Every row gives one point. Examples show where two turns around zero, p and q, send a point. Where does a point land after both, in the order given? Backwards means that the second turn is done in reverse. Each puzzle has new turns, and all numbers are rounded.

Turn p:
[-25  40   4] -> [-43  19  -2]
[ 27  -6 -16] -> [ 24   0 -21]
[-44 -31   4] -> [-16 -40  32]
[42 -3  8] -> [36 22 -8]
Turn q:
[-11 -23 -29] -> [ -1 -29 -25]
[  7  36 -11] -> [-26  27  -7]
[-21  42  28] -> [-32  20  40]
[34  1 15] -> [25 28  0]
[-41 -35  12] -> [  6 -50  22]
[ 31 -22 -15] -> [ 28   4 -29]
Where do these land?
q, then p: [48 44 14] -> [-38  48 -27]
q, then p: [-24  23   1] -> [-22  -7  24]
p, then q: [-23 -26  31] -> [26  1 39]
p, then q backwards: [  0 -30 -13] -> [-10 -31   1]
p, then q backwards: [  0 -11 -34] -> [ -6 -24 -26]

Turn p:
[14 -2  2 21] -> [22  7 11  2]
[ 29  16 -19  -7] -> [ 24  -1 -30  -7]
[-28   1  46  14] -> [-24  13  44 -19]
[-20   1 -19 -13] -> [-21   2 -17  14]
[  6 -16 -10 -15] -> [  0 -21  -9  10]
Turn q:
[  6 -12  11  21] -> [-21  -5   4  16]
[-16   2  -3  48] -> [-41  25 -13  10]
[-22  -3  -4 -22] -> [  7  -7  -4 -30]
[ 10  -1 -16 -32] -> [ 33 -13  -8  -7]
[ 22  14  12 -15] -> [22  0 21 11]
Where do these land?
q, then p: [ -5 -10  -4  11] -> [-9  5 -2 12]
p, then q: [ 29 -14  -8  -3] -> [  3 -20  -9  25]
q, then p: [ -2  -5  20 -11] -> [ -7 -15  15  -8]
p, then q backwards: [24 25 -5 28] -> [  0  36 -20 -18]
q, then p: [-46   4  -3 -26] -> [-23 -33 -31 -16]

Turn p:
[ -3   6 -23   9   3 -17] -> [ 11   5 -17   9  -5 -20]
[ -2  -4   4  23  -4 -11] -> [ 1 -8 -9 23 -2  4]
[ 19 -25 -10   2  -2 -14] -> [ 14 -17  16  13   5 -18]
[ -6 -10  10 -13  11  45] -> [-14 -12   3 -35  24  20]
[-41   6  25 -32   0  29] -> [-48   4  -1 -39  -8  18]
[ 19  11 -11  10 -19 -17] -> [ 28   4   2  16 -18  -2]
[ 13  16   6   0  12 -17] -> [ 5 25  6 14  4 -3]
Turn q:
[-12  18  19  -6   5  18] -> [-12   4  21  -4  14  20]
[12 11 45  5  5  1] -> [15  2 17 17 36 16]
[ 17  21 -13   4  -7   8] -> [  0  18 -12   8 -12  19]
[ 25 -21 -18 -22  -5  -8] -> [ 32  -4 -16 -16 -19  -7]
[-21  22   5  10  20  -6] -> [-29   8  -2  -3  24   0]
[-10 -48 -29   9  -2  -1] -> [ -2 -37 -13  -3 -30 -29]
[-11  -4  -8  -1 -15 -12] -> [ -3   7   5   0 -11 -19]
Where do these land?
q, then p: [  5   2  28 -13  -7  21] -> [-5 -1 17 -4 20 28]
p, then q: [  2 -10   5  10  20  21] -> [ -8 -20 -11 -18   9   8]
p, then q: [ 30  10 -12  27  -4 -34] -> [  9   9 -29  44   4   7]
p, then q: [-16  17 -15 -26  35 -10] -> [-15  38  -9 -24  17 -13]
p, then q backwards: [-20  -9  10   2   0  -6] -> [-13   1 -10  17   5   6]
p, then q: [-24  10  -4  16 -17   6] -> [ -7  -2  -1  -2 -35  -3]
p, then q: [ -2  19  -5   6 -17 -28] -> [ -1  22  -1  28 -16  -3]
q, then p: [ -3 -17   9   4 -22  16] -> [ -3 -17  13  17  -4  19]
p, then q: [ 28 -22 -16 -25  12  16] -> [ 32  -6  -2 -19  33  -1]

Turn p:
[ 12  13 -14  -1   3  10   0   9] -> [  7   7  -2 -14 -13   6   9  11]
[ 10 -12  -3  -8   4   9  -5  10] -> [  8  -9   6 -11   3  10  -6   9]
[-13   1 -14   0 -18  10  -4   4] -> [-18 -12 -11  -8  -6   5   9   2]
[ 17   3  -4  -6   2  17  -5 -43] -> [ 17   2  -1 -26   1  -6   6 -38]
[ 8 -2 -3 -6  2 16 26  7] -> [ 9 -6 19 -2 -2  7 23  7]
[ 18  -5 -18   3   4 -28  -1   1] -> [ 21  -2 -16  -1   3 -21  -5  17]
[ 12   2  28   1  -2 -42  -3   1] -> [  7   7   8  24  -3 -32 -30   4]
[-42  -5  29  25   2  18  -3  13] -> [-30   2   2  36   4  37  -5 -12]
[-22   6  -1  -8   3 -11  -5  -2] -> [-20  11  -6   2  13  -7  -2   2]
Turn q:
[-9 -7 -3 16 48 -2  7 13] -> [ 17 -17  23 -25  13 -23  17  12]
[ 11   5 -10   9  -2   4  -7  12] -> [ 9 -1 -9 -7 -7  2 -7 15]
[-13 -10 -20   5 -11 -15   4  14] -> [  1 -17 -19 -14 -12   7  13  -9]
[  5  -6  22  14 -20  17 -11 -20] -> [-10  -7  -3  38   6  -1 -16   8]
[ 16   3  16   1 -23   9  17   1] -> [  1  11   2  27 -23   2  -1   2]
[ 10  -5  10 -47  19 -15 -16 -12] -> [-10  19  26 -20  13   5 -26 -31]
[-16  14   0   3  -5  -9   3   8] -> [-15   3  -8  -7  -4  -2  16   4]
[-19   3   8 -11  -9  23  -2 -10] -> [-13   3   7  17  15  21   8   4]
[ 15   2 -22  10   3 -12   5  -6] -> [ 21   4 -19  -8  -1 -12  -2  -5]
Where do these land?
p, then q backwards: [ -9   1  -7   0  25  16   1 -26] -> [-11   5 -23 -23   7  -3   9 -19]
p, then q: [  6 -17  -5   6   2  30  11   5] -> [19 -3 21 22 -3 12 -1  1]
p, then q: [  7 -22  -4  17  26  17  -1  10] -> [ 28   3  15   8   3   8 -14  23]
q, then p: [ 22 -16   7   4  11   9   3 -20] -> [ 23   7  -8   8  -8  -2 -24  -9]
q, then p: [ 11 -13 -24   7  14   8  24   7] -> [ 31 -12  17  -8 -14 -12   2   3]
q, then p: [-17   6  14   8 -32 -21  -5   3] -> [-26 -14 -25   9  12  -1  19  -2]
q, then p: [ 1 11 22  1 -2 -6  5 10] -> [-20  -1   1  16  -6  -8  -2   2]
p, then q: [-13  15  -2 -11 -10 -30 -12  -2] -> [-20  -4 -18 -27   3  -6   9  -6]
p, then q: [-12   2  -9 -30  -2 -12 -18  -4] -> [-18   2   8 -30  12   5   5 -12]
p, then q backwards: [ 13  10 -12  10  -3   9  -8   3] -> [  7   3 -15   0 -10  -5   5  16]
p, then q: [-10  24  19 -13 -29 -19  -1  14] -> [-41 -17 -17  -4  -9  -4  13  -4]

Turn p:
[ -5  15 -12   4   8  13   0  -7] -> [-10   6 -15   8   8  10   5  -8]
[ -1  -6 -19   6  -5   4   7  -3] -> [  0 -10 -10   4  -4  -3  15  -9]
[ 20  -9 -10   9  -2  15   6  -3] -> [ 13   0 -16  -5 -14   7  15   1]
[ -3 -10  -9  -4  10   2  -3   9] -> [ -4  -8 -11  -9   0  -8  -5  -3]
[ 17  15  16 -15  -7 -15  -7 -11] -> [ 8 30 22 -1 -2 -1 -4 -1]
[  4  -5  -2  -3 -13  13  -2  11] -> [  0  -3  -7   6 -20  -2  -3   6]
[-10   5  16 -13  16 -14  16  -7] -> [-15   1  22 -17  14   8  -3  -4]
[-11  -7  16   4  -6 -11 -11  -7] -> [ 12  -7  16   7   8  -1 -14   1]
[-11   2   1  12   0  -6  -7  19] -> [ -4  -9  -4   8   9 -12  -6  17]
Turn q:
[ 10 -12   8   5   1  -2   2  -1] -> [-2 -6  8 11  2  0  4 10]
[  4  -2  -5   3 -34 -14   1  -5] -> [  1   5   6 -12 -23 -16   7  20]
[-48  -4  -1   7   2  11 -11  -6] -> [  0 -13 -16 -10 -24  26 -26 -14]
[ 9 10  3  7  4 11  4 15] -> [-7 15 -7 12  7  3  8 -4]
[ 9 -2 -8  3  8  3  8 -9] -> [  5 -10  -1   7   4  -7  10  -7]
[  8   5   3 -10   6 -15  10   4] -> [-9  1 12 -8 13 -7  6 -2]
[  9   2   0   2   5 -15 -10   0] -> [ -5  -2   2   1   9 -14  -9   6]
[-10  -2  -7 -10   5  14  -3  10] -> [  7   3 -13  -7   7  16   0  -3]
[ 9  5  6 -7  3  7  0 -7] -> [10  5  8  6  6 -1  1 -6]
Where do these land?
q, then p: [  5  -4 -16  -8 -11 -11   7 -15] -> [  2   1  18 -16 -12 -11   5  -1]
p, then q: [-17 -14   1  11   4  -2   4   3] -> [  1 -18  -1   5   7  11   0  12]
p, then q backwards: [ 14 -12  18  11   4  -3  19  -1] -> [ -4 -20  -1 -22 -14  -1   8   0]
q, then p: [ 10 -12  -2 -10 -10 -20 -16  -4] -> [ -1   4   4 -14  -3 -21 -14  15]
p, then q: [-17   9  -5  -6  10  -1 -11 -11] -> [  5 -13  -5   7   0  -4 -17 -14]
q, then p backwards: [15 -5 11  3 15 17 -4  6] -> [-10  17   2  17  -5   1  -9 -13]
q, then p: [-9 10  7  6 -6 10  1  6] -> [-4  6 -3 18 -2  7  3 -3]
p, then q: [ -6  -2   2   5 -15  11 -10 -16] -> [  6  -1  -5  23 -11  -8   2   4]
p, then q backwards: [  5  17 -10   1   9  -1   3  17] -> [ 9  6 -8  7 -5 -9  0 22]
p, then q backwards: [  0  12  -4 -14  -1   0   8  15] -> [ -1   8   4  12  -9 -14   5  11]

Turn p:
[-4  8 -5 10  8 17 10  7 26] -> [ -2   5  12  23 -16  -1  15  14   0]
[ -8  -4  -1   2  10 -10  -4   5 -15] -> [ -5   2  -4 -12  -7   9 -15  -3  -2]
[ -6  15  -6   3  -4 -13 -35 -14  -3] -> [  1 -13  23 -21   2 -11 -14  -6  21]
[ 18  10   8   4   7   1  10 -12   9] -> [ -6   6   0   6   1 -25   8   2  -9]
[ -4   4  14  -2 -10  -9   7   8  13] -> [ -1 -10 -13   2 -10  -4  16  -2   8]
[ -8   9  -8 -18 -10 -12   4  -2  -7] -> [  0  -2  -6 -21  10   6   7  10   9]
[ -3 -31 -11 -15   2  -7   8   2  -6] -> [-14  -2 -16   5  19  23 -10   2  -3]
[ 2 -5 26  0  4 48  8  3 -8] -> [ 19   5  11  16  -4   9  19 -19 -40]
[ -3 -12  -9  13  -7  -9   2  -2 -11] -> [ -1  13  -8   0   4   7 -13  -8  12]
[ 16   6 -10   4  -1  -6  -8   6   2] -> [  8  -3  -1   3   1 -12 -13  11   6]
Turn q:
[-14  16   2  -7  -4   7  12  -5  -9] -> [  0  -6   3 -10   0   2 -10 -16 -18]
[ -8  28 -17   2   1   6 -15   8   2] -> [-11  -3  24   0 -17  12 -16  -6   2]
[ 16   8  -2 -12   3  -1   1  -6  -7] -> [ 12   6   4   9  -5 -13  -9  -5  -3]
[-8 11 15 11  1 13  7 21 -2] -> [-16   9  12  -8  11   7  11 -19  -3]
[  8 -25  18 -18   4   6   5  -8  12] -> [ 17  -2 -13 -14  12 -22  13   5  12]
[ -9 -14  -5   8  -8  -7 -27  13  -6] -> [-10  -3  15   4   2  10  10  29   0]
[  9   6 -11  11 -12  -3   7  -4   5] -> [  5   9  -9   6 -15  13   0  -3  -1]
[  5  -2 -13 -17   7 -10  12  -5   2] -> [ 13   3 -10   1   4  -5 -22   3   4]
[ 9  9 27  9  0 -8 13 -4 13] -> [-14  14 -18  -4  -6 -15  12 -15  -1]
[ -9 -35 -12  13   8  -3 -15  -9 -10] -> [  3 -25  -6  16  13  10  11  27   6]
Where do these land?
p, then q: [  2  -4   5 -25  -2  -2   5   9   7] -> [11 -1 -1  4 22 13 -3  2  6]
q, then p: [ -8 -13 -25   5 -19   5   5  -2  -5] -> [ 23   3   4  17   7   4  -4   3 -19]
q, then p: [ 23   6   3  19   3 -12  -1 -29   4] -> [ 6 24 -6  8  5 -3 -5 -2 34]
p, then q: [ 1  4 17 -5  0 11  2 -6 -2] -> [  8  -1 -10   7   7  -5  -2  -4 -13]
p, then q: [-14 -22 -10   9  11  -3  -2   9 -20] -> [  5 -19  27  -4 -15   3   8  -4   1]
q, then p: [-19   8   5 -15   5  -3  15  12   3] -> [-10 -16  15 -18   6   6  -4   4  -9]
q, then p: [ -5   3  -7   0  -6  -5 -13   3 -12] -> [ 12  -2  -5  -1 -10   6  -3 -11  -6]
p, then q: [ 5  7 -5 -6  2 10  5 21 -5] -> [10 16 13 10  5  6  5 -1 -1]
q, then p: [ 2 -1 16  8 -4 -2 -4 22  2] -> [ -6   6   0 -12 -16   2  18   7  -5]
p, then q: [ 13  10  -1  10   9   1 -12 -39  27] -> [-40  -1 -27  -7   7 -17   1   7  -9]

Turn p:
[ 19  11 -14  22  15  25 -10   6 -10  18 -10] -> [  9  11 -20  30  -9  24   9  -9  -7  14 -10]
[ 13 -25  23  20   0 -15  11  -1   7   0  10] -> [ 19  -8  18  -5   0 -20   9  -2  -4  27  16]
[  4  15  -5 -20 -21 -15  -2  27  15 -19 -23] -> [  7 -17 -10  -8   4   4 -15  27  37 -16  -5]
[ 10  25  17 -24  22  17  24   1 -15  25  20] -> [ 13  25  -6   8  26  -8   6  15 -39 -11 -26]
[ 24  12  20  24  -5   5 -18  -7 -11  -9  13] -> [ 29  28  19   7  -5  10   5 -13   9   7   6]
[-16   0 -25 -21 -16  19  13  -8 -11   8  26] -> [-32  24 -11  -1 -14 -19   2  10 -14 -20  -5]
[  6   0   1  -8  19  -6  -6 -13  13  28   9] -> [  5   4 -17 -20  10   8   5  -6 -26  12   0]
[-18 -15  15   4  -6 -27 -15  31  19 -16   0] -> [ -6 -19  22 -16   9   6 -20  21  22  20  19]
[ -7   7  19 -16 -10 -19   0 -13 -12  22 -12] -> [  9  -7   7 -25   0  -6 -14  -9 -10  -4 -30]
[-23  -9  -9  20 -13   7   8 -19  10 -21  -3] -> [-26  -9  15   1 -11  -7  22 -15  17  -5   9]
[  4   3 -22  13  15 -13  10 -14 -19 -19 -20] -> [ -2 -12 -12  22  10 -10  -6 -35  15  -7   1]
[-14 -24 -20 -15  -1  23 -15   9  14 -17 -11] -> [-23 -20  -6   7 -20  17  -2  15  -1 -17  25]
Turn q:
[-20  27 -26 -27   1  -9  19 -13 -21  -9  -9] -> [ -8  26 -21   4  24   9  36  13  -9 -15 -10]
[  8   0  10  20  -5 -10 -10 -23  -3 -28   9] -> [ 10   4  21  16  -5 -13  -4 -23  -8 -23  -9]
[  3 -10 -20  25 -29  25 -15 -28   2 -27  -7] -> [ 23  29 -11  19 -32 -11  -6 -32   5  -5 -18]
[ 18 -18 -13   4  25 -17   1  36  -1  33  -4] -> [ 16 -37 -13 -13  19  -5 -15  22 -11  28  14]
[-24  -5  -3 -15  10  -1  19  -2   5 -18   8] -> [ -6  -4   1 -14   3  21  23  -5   0  -9 -19]
[  2   5  13  -2  11  14  -1 -21  12  -7 -20] -> [-15  13  17  10  -6  -6   1  -1   1  15 -21]
[-17  -8   1  -5  -7   8 -34 -17  -9 -16   5] -> [-16  13 -10  -9 -19 -14  -8 -20 -12 -21 -10]
[15  5 11 22 14 12 -5 16 -3 26  6] -> [ -4 -14   1  11  12   4 -34   2   7  17  14]
[ 26 -16  11 -20   3  -6   9  19  -9  22  10] -> [  4 -12  10 -15   3  10  -4  14 -18  18  34]
[ 12   1  19  -2  -1 -16  -2  34   9  14 -13] -> [  0 -25  10  -2  -5  -7  -8  35   6   6  16]
[-24  21 -15 -16  -9  -9  10 -30  23   3   9] -> [ -9  23   0 -15  18  -8  32 -13  27  -8  -8]
[22  8 -1 -2  9  5  6 48  1 14  8] -> [ 15 -14  -1  -9  10  20 -27  34   4   8  17]
[-20  -9  12  17 -21   5   2 -19  -7  -6  -2] -> [-10  -2  -4  19 -21  -1  11 -25   8 -10   1]
Where do these land?
q, then p: [  5  -2   9 -11  -4   9 -15 -22  15 -17 -15] -> [  9  -5  12 -16   3  -1  -4  -2  17  -6 -30]
p, then q backwards: [  3  34  22   8  11 -18  14  15 -22  17  43] -> [ 35  33 -27 -12  28   9  -7 -30  10  -1  -9]
p, then q: [  1 -13  -7  12  -7  12 -23  -5  12 -20   0] -> [  2  10   8  -9 -10  17  -2 -20  21  -7  11]
q, then p: [ 13  22  18  22   4 -39  24  18  -8   9   5] -> [ 10  -4  20  21  16  -6   6   7 -12  33  39]
q, then p: [ 16  46 -12  -6 -10 -23  13  20 -35   7  18] -> [-1 30 -1 41 37  8 -1 11  3  7 34]
p, then q backwards: [ 23  -3  19  13  17  13   2   6  -8  23 -11] -> [ 21 -19 -16  11   9   2  21  -2 -11 -13 -16]
q, then p: [ -5  -3  -1  -1  -8  24  15 -23  26  -1 -12] -> [  3  -8  -6 -19  -2   3  29   3   3   1 -31]
p, then q: [ -6 -19 -25   9  -5   6  -6 -17   2   2   0] -> [  0   9 -14  -3  -3   0  20 -22  12 -11   8]
p, then q: [  5   9   9  -6 -18 -13  25  29 -33  -9  24] -> [  0 -23  13   7  13 -35 -16  32   8 -21  -2]
p, then q: [-24   7  -3   4   5  20  -6   6  13  -8 -22] -> [ -6 -10  -6   3 -23  22   0 -11  10  10 -18]
p, then q: [-16 -33  -8  -7 -15  -1 -25  -5   4  11  -4] -> [-13  11 -18 -18 -26   1   7 -11   0 -13  23]
q, then p: [-19 -13  -1 -15   2   4  -9 -23   2  -7 -20] -> [-14 -14  -2  -6  -1 -16  -4  -9  10  -9 -30]
q, then p: [  2 -13 -15 -22  -7  -4 -11  15  19   5   9] -> [  7   3 -19 -15   0  -8 -15  22  -5 -18   2]
q, then p: [  1 -18  -5  -1  34  11   3 -14  13 -13 -14] -> [ 11 -26  -3   1 -12   7  -7 -13 -15  -2 -30]
